Rows are points. Each table stands for the endless flat space through its points: a line for two points, a plane for three, and so on. Write the one point that lies in both, or say that there is none.
(in the rows, 128 means zero)

First, 2 rows:
[[ 87 147 116 176]
 [ 80 155 117 185]]
Second:
[[ 95 140 112 153]
 [111 151  80 192]
 [109 114 122 161]]
They share: [101 131 114 158]

First, 3 rows:
[[185  89 185 100 118  88 143 156]
 [145 110 153 100  91 145 163 147]
 [177  98 169 108 119 109 139 151]]
Second:
[[147 113 168  91  87 127 160 136]
 [153 112 163  93  91 126 158 142]]
They share: no point

First (3 x 11):
[[ 99 164 144  94 165 149  74 155 181 164 126]
 [112 104 101 140 130 139 143 121 132  94 134]
 [102 154 136 103 160 148  87 150 172 152 126]]
Second, 2 rows:
[[123 119 132 148 123 158 131 164 160 158 126]
 [118 124 128 139 132 154 125 156 158 148 126]]
They share: [108 134 120 121 150 146 113 140 154 128 126]

First, 3 rows:
[[109  99 102 137  91 139 125 149 125 174 101 163 178 154]
 [ 91 131 124 152  90  88  97 150 144 176 152 130 150 129]
 [109 107 106 143  89 125 121 147 139 182 119 153 170 148]]
Second:
[[ 86 124 123 143 102 114  96 157 115 167 134 145 160 140]
 [ 81 129 128 143 111 119  89 161 107 170 143 145 158 142]]
They share: [ 91 119 118 143  93 109 103 153 123 164 125 145 162 138]

First:
[[115 162 118 128  78 158 139 134 143  80 141 134 104 108 136  91 136 133
  106  99]
 [125 163 149  95 118 119 120 170 147  86 124 161 153 113 144  90 143 132
  113 102]
 [119 166 136 112  98 138 127 154 143  80 135 146 130 112 142  87 144 137
  106 103]]
Second:
[[114 160 133  88  97 139 127 162 143 107 121 151 137 120 132  95 131 124
  113 104]
 [123 154 139 109 109 112 121 156 167  77 130 160 149  99 159 101 122  94
  131  89]]
They share: no point

First (3 x 24):
[[169 127 106 125 115 133 128 158 133 143 197 117 136 105 159  92 140 201
  154 153 156 148 129 116]
 [171 126 103 121 119 136 123 159 135 145 193 127 138 100 155 102 144 194
  161 145 150 139 131 115]
 [131 179 148 123 105 175 154 106  83 129 129 161  86 131 181 136 118 139
  126  83 156 166 109 150]]
Second, 3 rows:
[[166 138 114 115 117 154 139 119 114 143 138 157 112 108 170 124 146 171
  151 105 148 136 131 142]
 [160 137 115 163 135 147 115 114 118 159 154 133 156  78 181 149 154 171
  110 111 116 160 112 149]
 [148 159 125 107 115 165 131 144 110 135 162 165 108 114 155 135 130 147
  164  99 148 136 122 123]]
They share: [154 151 121 116 118 160 131 134 112 140 155 159 115 108 162 134 137 156
 154 102 144 139 123 131]

First, 3 rows:
[[ 88 114 109  76  85 103 152 108 161 145 120 112 130 169 114 128 115 143
   99 153 175 166 150 142]
 [ 86 123 114  67  81 107 153 115 163 151 122 112 120 178 119 123 119 148
   91 152 182 173 145 135]
 [102  83  98 133 123  77 147  71 139 109 116 104 194 106  93 143 113 126
  149 172 132 135 175 187]]
Second:
[[ 90 105 110  92 102  82 143  96 147 124 122 115 148 148 108 137 122 127
  115 165 154 159 169 158]
 [102  99  98 116 102 112 164  87 159 142 113  94 175 130 102 125 104 157
  130 156 163 144 142 167]]
They share: [ 94 103 106 100 102  92 150  93 151 130 119 108 157 142 106 133 116 137
 120 162 157 154 160 161]

First, 3 rows:
[[156 127  84 115 163 148 127  72 126 103 139 128 142 134 110 159 119 112
  127 133 110 109 127 169]
 [155 153  97 100 169 159 128  89 124 112 138 110 147 114 102 166 125 104
  153 119 124  90 102 178]
 [140 177 118 103 169 168 113 110 136 121 129  92 138  90  84 169 101  86
  177 137 118  75  87 163]]
Second:
[[143 162  85 115 161 141 117  84 141 109 147  99 126  97  83 170  86  99
  146 175 116 109 134 165]
 [123 122 120 110 171 181 112 124 121 104 107 144 131 127 113 150 106  74
  171 130  91  79  89 145]]
They share: no point

First, 3 rows:
[[115 142 138 103 126 143 155  89 133 114  74 129 146 129 135 149 140 147
   86 127 160 182  75 183]
 [124 146 132 130 129 129 159 102 124 110  91 127 153 140 134 159 129 141
  104 113 159 159  89 169]
 [142 142 132 148 143 137 139 120 118 114 105 119 135 146 120 159 131 145
  112 105 153 149 101 149]]
Second, 2 rows:
[[151 152 119 147 145 131 136 120 106 114 114 129 140 158 115 163 115 131
  116  97 151 145 101 137]
 [124 131 149 177 133 122 166 126 133 105 102 102 149 134 139 166 145 161
  125 106 160 130 113 167]]
They share: [142 145 129 157 141 128 146 122 115 111 110 120 143 150 123 164 125 141
 119 100 154 140 105 147]

First (3 x 24):
[[171 150 185 115 125  93 124 158 178 140 130  94 125 130 156 144 142 145
  131 140  96 101 113 110]
 [105 152 124 122  98 111  77 166 136 149 136 119 152 102 146 125 165  95
   92 109 126 148 134 135]
 [163 146 172 116 114 107 113 182 172 167 118 109 136 106 136 147 141 145
  114 137 116 102 136 105]]
Second, 4 rows:
[[166 145 177  84 100  67  79 194 156 180 143  83 164 121 166 145 145 104
  107 125 121 111 132 137]
 [129 149 151 116 107 118 108 152 167 133 134 121 142 120 165 126 168 101
  112 117 111 129 134 130]
 [185 146 182  67  92  55  79 203 156 194 142  76 178 124 182 156 144  93
  103 125 127 109 148 142]
 [121 145 171 124 125  84  66 182 157 155 150  93 128 114 117 120 136 137
  114 123 103 115  84 128]]
They share: no point

First:
[[ 96 106  95 135 102 112 103 112 166 152 120 147 153 166 129 190 129  97
  108 134 101 200 200 160]
 [ 83  88  92 123  80  96 110 119 162 165 102 140 163 171 125 207 103 107
  114 116  92 220 207 163]
 [ 67 123 117 126  81  89 121 154 149 167 109 135 157 198 108 181 106 126
   95 118 101 195 183 132]
 [109 204 153 168 141 161 112 154 149 125 148 141 115 162  96 100 169  96
   95 142 116 114 132 120]]
Second:
[[ 86 152 132 128  93 142 120 155 143 150 119 136 121 171 111 144 136 117
   99 106 106 148 155 130]
 [ 96 147 123 164 119 125 125 141 163 138 115 120 142 150 100 147 117 109
  112 116  84 183 175 144]
 [ 81 159 150 118  74 153  90 138 123 162 141 149 149 187  95 128 141  81
  128 125 123 133 130 133]
 [107 164 135 141 110 115 126 169 154 151  89 154 122 162 102 169 123 113
   91 114 105 158 160 141]]
They share: [ 93 153 132 145 104 132 117 147 150 147 117 134 137 163 101 146 126 105
 110 116  99 163 160 139]

First (4 x 24):
[[ 75 137 129 142 119 126  83 145 115 155 121 147 162 111 164 148 113  99
  121 104 104 128 127 144]
 [105 121  98 178 142 138 114 169 124 162 100 119 131 143 125 108  97 130
  150 130  95  96 130 159]
 [118 124 128 181 121 106 113 180  93 166 131 147 160 134 161 111 107 120
  163 126 105 139 154 150]
 [ 59 117 114 137 148 127  69 155 118 130 119 121 138 124 136 130 127 120
   93  90  86 102 118 127]]
Second, 4 rows:
[[ 96 116 116 168  94 115  83 157 136 147 120 105 154 137 153 202  73 149
  114 179 150 135 189 175]
 [112 174 124 156  80 155 121 143  46 163 106 133 132  83 181 124  89  85
  148 105  96 117 109 147]
 [104 158 135 162 135 137 122 140  77 172 113 178 173 115 183  75 132  71
  147  52  57 108  81 133]
 [112 159 127 164  88 141 117 141  72 160 114 132 146 100 181 132  96  95
  140 111 102 115 121 151]]
They share: no point
